Every row gives one point. To make a cloud, some directions were put in groups of two or more. Within a group, all points are equally far from the middle, so they leave a hole (a ring in 2 directions, a hollow ball in 3). The other directions are filled evenly. Then the cloud was stretched, turned, moved and blurred a little. Count the holes, and give their numbers of directions, smallest first.
(in the rows, 128 means zero)

Cloud (14 x 2):
[[176 142]
 [172 122]
 [111 134]
 [170 155]
 [128 168]
 [156 166]
 [164 162]
 [116 159]
 [146 107]
 [153 108]
 [117 121]
 [168 157]
 [139 171]
 [157 109]]
Holes: 1 (2)

Cloud (20 x 3):
[[101 157 106]
 [ 84 126 126]
 [ 82 121 107]
 [ 76 144 128]
 [ 89 152  85]
 [119 155  76]
 [147 120 169]
 [ 99 158 166]
 [109 102 111]
 [ 78 142 184]
 [104 115 181]
 [150 176 151]
 [119 122 108]
 [136 145 134]
 [ 81 112 119]
 [ 93 119 127]
 [123 170 125]
 [ 90 160 129]
 [165 137 155]
 [129 126 131]]
Holes: 0

Cloud (31 x 4):
[[160 166 128 145]
 [ 92 120  79 121]
 [110 107 160 154]
 [ 91 148 151 101]
 [109 163 145  94]
 [ 90 123 154  97]
 [156 168 101 117]
 [109 169 131  98]
 [103 115 147  84]
 [106  71 107 140]
 [101  82  87 140]
 [157 113 138  91]
 [158 162 149 124]
 [118  90 151 151]
 [121  77 133 149]
 [ 83 138 152 133]
 [167 105 132 107]
 [ 90 153 103 118]
 [155 162 149 115]
 [141  81  93 156]
 [ 83 153 135 125]
 [108 169 126 100]
 [112  95  94  83]
 [149 126  76  92]
 [102  94  81 147]
 [160 166 138 137]
 [159 166 143 127]
 [163 164 109 142]
 [135  91 148 152]
 [144 110  85  84]
 [156 100 147 141]]
Holes: 2 (2, 2)

Cloud, 53 rows:
[[106 144 167 124 104 121]
 [123  95 129  95 120  66]
 [130 108 118 126 150  72]
 [133 152 116 119  99 152]
 [196 144 131 123 147 127]
 [132 152 145  98  87 123]
 [152  72 115 129 155 153]
 [182 138 144 149 125 153]
 [131  81 110 136 154 156]
 [104 118 113 109 135  74]
 [149 151 164 110 124  74]
 [186 111 136 107 173 120]
 [132 114 121 115  94  74]
 [148  80 187 121 124 126]
 [132  75 114  99 120 163]
 [115  98 114  82 153  82]
 [131 110 194 135 134 130]
 [114 109 140 152  89 142]
 [131  84 149 157 104 117]
 [156 131 144 165 100 149]
 [116 119  83 108 126 143]
 [132  69 171 124 167 123]
 [123 102 126  67 161  92]
 [130  88 144  76 101 145]
 [118 137 166 127  94 138]
 [180  99 164 120 117 143]
 [141 123 189 154 149 119]
 [155 133 149 137 111 168]
 [143 124 107 118  86  87]
 [125 129 161  77 121  94]
 [156  83 177 117 114 140]
 [132 162 125 111  79 105]
 [136 130 184 168 131 115]
 [140  85 135  97 167 163]
 [166 139 154  88  99  90]
 [142 100 106  61 130 144]
 [152  92 122 152 103 136]
 [109 110 162  80 146 112]
 [158  83 160 106 122  86]
 [127 145 162  88 109  93]
 [ 87 110 125 108 108  91]
 [115 119 129 164 158 143]
 [181 153 142 106  99 103]
 [177 121 159 132 118 158]
 [113 146  91 115 144 107]
 [139  69 126 129 172 144]
 [141 159 144  96  88 104]
 [151 140 116  70 150 132]
 [149 134 170 161 163 117]
 [132  96 126  88 155  73]
 [173  80 124 114 170 129]
 [112 110 141 171 156 128]
 [136 100 114  87  91  87]]
Holes: 3 (2, 2, 2)

Cloud, 86 rows:
[[129 108 147 149 111 145 163 114]
 [ 92 147 114 131 160 133 100 179]
 [106 160 114 114 176 111 121  86]
 [143 109 128 128 123 140 137 156]
 [122 139  83 177 101 108 140 127]
 [120 135 118 137 110 188 145 137]
 [105 136 122 161 136  81 166  94]
 [132 141  87 138 144 138 183 100]
 [ 87 182 151 139 117 139 146 139]
 [141 143 165 154 114 135  75 141]
 [ 95 114 107 163 160 145 144 131]
 [104 108  91 149 109 110 140  96]
 [115 150 107 153 151 125  75  84]
 [107 159  93  74 179 139 122 137]
 [ 95 147 157 130  87 148 160 108]
 [ 71 154 135 127 130 160 138 137]
 [ 72 145 119 135 128 110 162 111]
 [131 128 105 139 189 125 149 144]
 [ 66 115  82  97 154 159 136 104]
 [129 141 151 113 123 138 185 162]
 [101 148 130 193 118 152 127 160]
 [ 85 177 137 177  84 158 125 153]
 [130 130 128 138 121 102  98  95]
 [100  86 130 155 150 124 136 116]
 [108 204 157 160 148 135 121 158]
 [110  88 137 131 160  87 155 142]
 [104  93 138 168 131 127  93 103]
 [122 149  96 142 110  87  92 119]
 [ 68 161  93 105 105  94 137 139]
 [143 118  80 153 118 112 185 127]
 [ 68 152 142  93  99 106 109 138]
 [121 102 133 160 171 154 111  81]
 [110 105 163 116 146 128 146  95]
 [114 115 125 160 148 136 103 155]
 [113 142  72 130 120 116 121 176]
 [106 135  73 150 184 105 103 147]
 [108  93 127 181  84 132 118 102]
 [ 99 122 126 133 205  89 132  68]
 [112 127  61 127 159 139 110  96]
 [119 146 143 143 192 110 172 120]
 [ 96 156 134 186 142 126 169 113]
 [127  89  93 138 160  91 167 144]
 [124 105 140 134 116 173  72 117]
 [ 62 159 119 129 142 100 158 130]
 [143 141 159 151 155 119 168 142]
 [ 58 129  76 102 122 165 111 122]
 [108  76 117 128 139 146 166 141]
 [ 77 190  98 138 117 119 140 130]
 [110 134 112 147  98 106  66  86]
 [115 112 150 184 155 139 111  94]
 [125 119 129 143 153 130 192 133]
 [ 97 161 130 164 152 115 138 112]
 [ 98 169  89 153 105  65 101 140]
 [ 83 106 112 151 143 125 137 152]
 [123 133 129 131 157 167 103 128]
 [139 130 116 100 159 134 202 106]
 [ 89 113  92  91 149 131 153 128]
 [120 202 114 146 164  83 135 138]
 [ 90 130 110 133  89 132 103 121]
 [143 122  85 176 138 119 176 100]
 [ 92  89  83 113 130 117 174  77]
 [ 86 121 114 106 138 168 120 146]
 [ 81 165 141 145 120 148 177 165]
 [ 96  79 137 121 169 133 127 124]
 [117 117 156 115 150 139 163 157]
 [117 121 119 122 105 130 149 200]
 [102 180 147 131 141  95 182 153]
 [115 130 122 101 182  87 172  91]
 [126  94  97 163 114 194 142  97]
 [110 119  95 109 137 133 185 116]
 [138 139 106 137 192 130 131 154]
 [102 153 116 141 125  80  93 131]
 [107 149 103 126 113  89 148 105]
 [103 105  85 141 114 135 120  99]
 [118 157 131 160 152 104 177  64]
 [120 140 127 148 132 132  84 113]
 [ 97 122  99 147 170 119 122 115]
 [118 113 142 103 126 128 158 180]
 [ 82  83  91 157 149 149 109  91]
 [ 79 154 149 147 119 108 194 127]
 [140 139 147 181 129 106 171 121]
 [ 85 164 145 149 143 153 129 143]
 [129  87 116 109 136 121 188 101]
 [ 84 122 126 128 106 127 138 178]
 [102 115  96 146 146 100 144  55]
 [103 177 137 153 113  83 114 159]]
Holes: 0

Cloud:
[[142 175 109 117 115 173 152  97  90]
 [134 177 127 181 157 130 163  94 119]
 [ 87 104 164  91 155 124 141 123 103]
 [116 111 155  86 178 129 117 158  98]
 [128 148 110 135 102 163 114  70 124]
 [163 107 178 133 123 112 105 142 143]
 [176 125 106  89 150 115 107 141 130]
 [110 123 160  72 181 154  82 165 131]
 [115 132 127 118  92 170 110 118 110]
 [140 125 100 120  99  69  90 126 118]
 [164 141 138 132 201 127 140 109 114]
 [133 174 150 100 160 144  59 132 159]
 [130 112 125  99 163 134  79 166 127]
 [139 176 155 141 136 107 152  89 124]
 [130 146  72 133 136 107 149  64  83]
 [ 93  86 135 129 133 125 141  73 116]
 [168 165 164 121 140 140 137 165  81]
 [103 166 129 113 153 103  74 134 133]
 [ 95  82 135 141 129 152 147  97  85]
 [126 129 156 136 181 133  90 161 110]
 [133 154 125  94 129 115  93  80  89]
 [132 113 185 152 115 133 125 100  47]
 [138 105 113 118  91 145  95 105 147]
 [128 189 128 157 132 128  84 111 102]
 [140 176 157 161 162  87 136 128 120]
 [120 121 104 129 161 118 148 113 166]
 [123 144 118 162 192 121 120  96 155]
 [124 134 125 126  90 157 102 100 139]
 [ 75  85 129 113 132 121 137 117 104]
 [110 134 178 161 168 163 101 105  98]
 [103 137 160 128 176 100 107 116 134]
 [116 136 145 100 156 102 128 151 196]
 [142 155 117 110 113  76 121 136 103]
 [ 90 121 150  85 195 171 122 127  89]
 [123  85 145  98 108 162  94  96 159]
 [ 90 146 146  85 101 125  97 130  80]
 [112  97 119 141 131 105 142 133 158]
 [103  96 150 178 120 122 130 132 130]
 [100 152 155 164 154 148 161 129  90]
 [109 153 175 181 154 134 132  98 131]
 [129 183  91 135 176 129 143 110 132]
 [128 117  96  91  97 137 107 160 148]
 [ 78 123  81 150 109 119  82 107 103]
 [111 176 101 102 170 132 114  84 120]
 [ 93  74 161  78 139 165 123 115 133]
 [128 146 141 130 185 120 161 156  36]
 [120 164 139 145 105 158  92 114 115]
 [ 84 129 168 144 169 193 133  98 119]
 [153 119 109 141  90 140 121 127 102]
 [106 108 182 113 155 133  80 125  81]
 [132  96 141 111  86 147 112  98 108]
 [100 117 131 103 190 149 144 100  98]
 [101 197 127 144 160 130 114 164 114]
 [107  90 156 147 142 162 112 121 179]
 [110  86 131 111 158 173 103  68 129]
 [ 93 135 142 143  85 108  98 112 116]
 [136 157 104 114 151 147  82  90 109]
 [130 162 136 150 179 157 184 114 125]
 [136 117 129 104 190 156 137 106 125]
 [155 100 110 138  99 142 113  98 119]
 [139 102 126 134 142 167 104  97 156]
 [ 98 100 146 154 144 169 132  86  96]
 [109  99 153 104  86 157  86  94 126]
 [165 150  97  90 153 171 142 101 124]
 [133 101 119 157 156 125 141 100 166]
 [122  86 130 112 168 148  86 122 173]
 [180 111  94  94 131 106 128 151 111]
 [ 87  91 127  88 141 122 168 149  72]
 [ 95 132 151 127 169  99 117 112  88]
 [119 114 139 131 168 168 126 155 160]
 [170 132 177  92 143 136 137 127 133]
 [143 176  87 142 110 123 148 171 104]
 [121 138 128 112 121 105 113 106 180]
 [128 153 100 116 135  72 102 148 103]
 [132 124 136 103 191 155 106 143 139]
 [ 84  93 135 135 115 101 117 154 154]
 [122 138 105  95 127  99 159 109 111]
 [151 131 167 157 132 138 170 125  60]
 [125 122 126 141 180 150 145 109 107]
 [152 155 171 124 187 134 132 178 108]
 [ 80 152  93 137 127 146  78 103  83]
 [136 170 130 180 126 106 159 142 119]
 [ 92 113 119 141 153 137 146 164 124]
 [108 123 124  56 119 135  77 150 153]
 [150 149  91 124  97 142 147  85 113]
 [131 153 133 148 132 164  80 111 113]
 [140 132 184  86 138 149 134 135  91]
 [103 146  87 115 138 134  79  96 118]
 [ 83  93 170 101 151 110 108 169 135]
 [134 170 100  87 149 101 131 124 102]
 [141 149 129 120 116  95  78 106  79]
 [121  92 127 113 125 175 130  87 100]
 [130 117 154 164 124 150 149 119  49]
 [134 135 108 106 142 170 129 125  76]
 [131 186 110 164 154 133 159 116 125]
 [129 141  85  95 122 106 108 108  61]
 [123 108 130 102 181 149 130 111 106]
 [152 162 169 137 165 178 126  95 109]
 [ 70 141 101  86 158 154 136 107 129]
 [ 80 121 106  75  93 158 109 126 113]
 [105 118 128 149 163 145 146 117  39]
 [108 147  97 162  95 120 111 139 119]
 [ 93 135 175 126 151 189 130 142  66]
 [119 185 134 147 132 139 127 150 173]]
Holes: 2 (2, 3)
